Each row of a before or after table is a point. One or more steps were done to the points. Then noise was added and the rows were shuffled. The steps act on how far a point lies along the listed directions, d1 being the first. What was done? A step turns or swaps two directions, mirrors them in a line or flattens them onto one, adds a multiple of one to another, or multiplies one. Angles are multiples of 10 degrees, from the lower direction toward the higher: turns from -170 to 170, lines from 10 to 170 but not 90. Use the fewest steps. Two steps may share a direction if one is a turn and the other turns, adds or multiplies; they go together, in the order done. Otherwise the lowest direction goes first.

Directions:
(1): [-38 -14]
(2): [-14  38]
Before, 10 rows:
[[  1  -6]
 [ -6 -11]
 [  9 -23]
 [  3  33]
 [ 10  20]
 [  3   2]
 [ 22 -14]
 [ 21   0]
 [ 15  21]
 [  7  26]]
After:
[[ -1  46]
 [  0   6]
 [ 30 -54]
 [ -3  47]
 [ 19 -14]
 [  6 -16]
 [  0 -25]
 [-12  67]
 [-20  87]
 [ 26 -67]]
Steps: multiply d1 by 0.7; multiply d2 by 3

Directions:
(1): [ 28 -33 -31   0  -5 -56  23  -2]
(2): [-25 -33  30  52  25  -9   4 -22]
(3): [-29  35 -26  23  23 -33 -22  35]
(4): [  9 -27  -1  27 -49   7 -41  30]
(5): [ 15 -12 -37  26  23  45  30  27]
(6): [ -7 -43   2 -39  41   3 -31  21]
Before:
[[-31  -6  37 -49 -10  40 -60  10]
 [  7 -22   7 -10 -10  18 -16  14]
 [-13  21  11   8  41  47 -10   5]
 [ 15  -9 -26  -3  -5 -25   7   3]
 [ 22 -44  -3   5 -32  15  30  15]
 [ 15 -10  -8 -37  -8 -35  14 -26]
 [ -6  47 -19 -25  24  29  20   5]
 [-19  -1  31 -19  11  -7 -49 -11]
 [ 21 -47   6   3 -27   9 -27  20]
 [ -9 -16  43 -84   4  39 -33   5]
 [-20   5   3 -38  10   2 -25  32]
 [ -2   7 -21 -16 -14 -24 -37  32]
 [  9 -13 -26   4  20 -21 -14  38]
 [ 13  38 -16 -48 -25 -11 -23  24]]
After (14 x 8):
[[ 13  24 -35 -22 -18 -55  -3  23]
 [ 28 -25  -5 -90  -6  73   8   9]
 [ -8   7  -3  -3  10  19 -18  28]
 [ 24 -64 -10  19 -17  10  23 -12]
 [-13 -12  30   1   0 -25 -40  11]
 [ 17 -42  35 -27 -43  31 -23 -17]
 [-57  35 -24  57  21 -19 -13  73]
 [ 48 -41  10 -30 -69  27  -9   3]
 [ 38 -51  25 -63   0  65  24 -43]
 [ -6 -20   2  25  -7  -5 -12  -9]
 [  0  58 -25 -38  27 -34 -11  15]
 [ 41 -44 -33 -65  16  52  14  41]
 [-24   6   7  13  23  35 -36  33]
 [ 22 -32  17 -63 -24   9  -8   8]]
Steps: turn d1 and d2 by 60 degrees; turn d1 and d4 by 70 degrees; turn d3 and d5 by -110 degrees; multiply d3 by 2.5

Directions:
(1): [ 21  40  -6   3  24  -6 -21  16  46  56 -14  11 -10 -49]
(2): [ 21 -17  -9 -19 -69  24 -17   4  27  40 -20 -19  -7  39]
Before:
[[  33   15  -12  -16  -62   37  -39   17   49   61  -11    4  -20   27]
 [   4  -28   -3   24  -29   12   27    3  -11  -38  -12  -18   -4   57]
 [  -9   11   -6   15   -6    8  -12    3   22    2    8   15   11    1]
 [  34  -51  -30   -1  -58   27  -17  -15   21   14   -4  -10   11   32]
 [  -2   28    2    6   22    6    1   18  -14    1   21   27   19  -28]
 [ -18   25    3   37   66  -17    1   -1    6   -1    8   30   -9  -64]
 [ -14   24   31    6   45  -12   10    6  -19   10    8   32    7  -24]
 [  22    2   -9   -4  -49   16   -9    7    5   11   -6  -10   18   40]
 [ -40   -1   18   21   75  -31   46   -9  -79 -115   61    4   26    6]
 [  35   60  -16   -8   35  -13  -19   30   39   71  -14   11   -3  -63]
 [  -1   -2   -1   17   -4    0    0   17  -17  -12   -2   12   10    4]
 [ -10   24  -27   10   62  -16   13    6   38   22  -12   28  -10  -65]
 [   7  -42    2  -41  -65   13   -1  -25   -2  -17  -24  -11    9   76]]
After:
[[  6  53  -9   7  87 -34  11  22  -6   6   5  19   9 -77]
 [-34  -5  13  39  49 -17  23 -15 -35 -49  22  26   1 -26]
 [-15  19 -11  20   1   5 -12   3  18  -1   7  22  12  -4]
 [ -1  -3   2  20 -11   7  -1  16 -10  -9  -1   7  12  14]
 [ 33  50 -11   4  -1  19 -45  22  56  65  -8  32 -23 -25]
 [ 49 -17 -33   6 -27  25 -27  -2  46  49 -11   3   9  -8]
 [-33   1 -19  18  74 -20  34  -7  -7 -41   3  28  -3 -45]
 [-31 -50  15   1 -24   0  32 -16 -81 -98  43 -24  27  93]
 [ 34  26 -12   2 -31  14 -19  10  26  36 -14  -3  13   8]
 [ 25 -19 -12  22 -49  10  14  14  20  -3 -28 -20  -9  52]
 [-11  14   5   7  14  10  10  16 -30 -28  30  25  20  -8]
 [ 26 -16 -12 -43 -59  14 -19 -12  40  45 -45  -2   1  46]
 [-26   0  32   1  31  -5  20  -2 -38 -17  16  28   9   5]]
Steps: turn d1 and d2 by -50 degrees
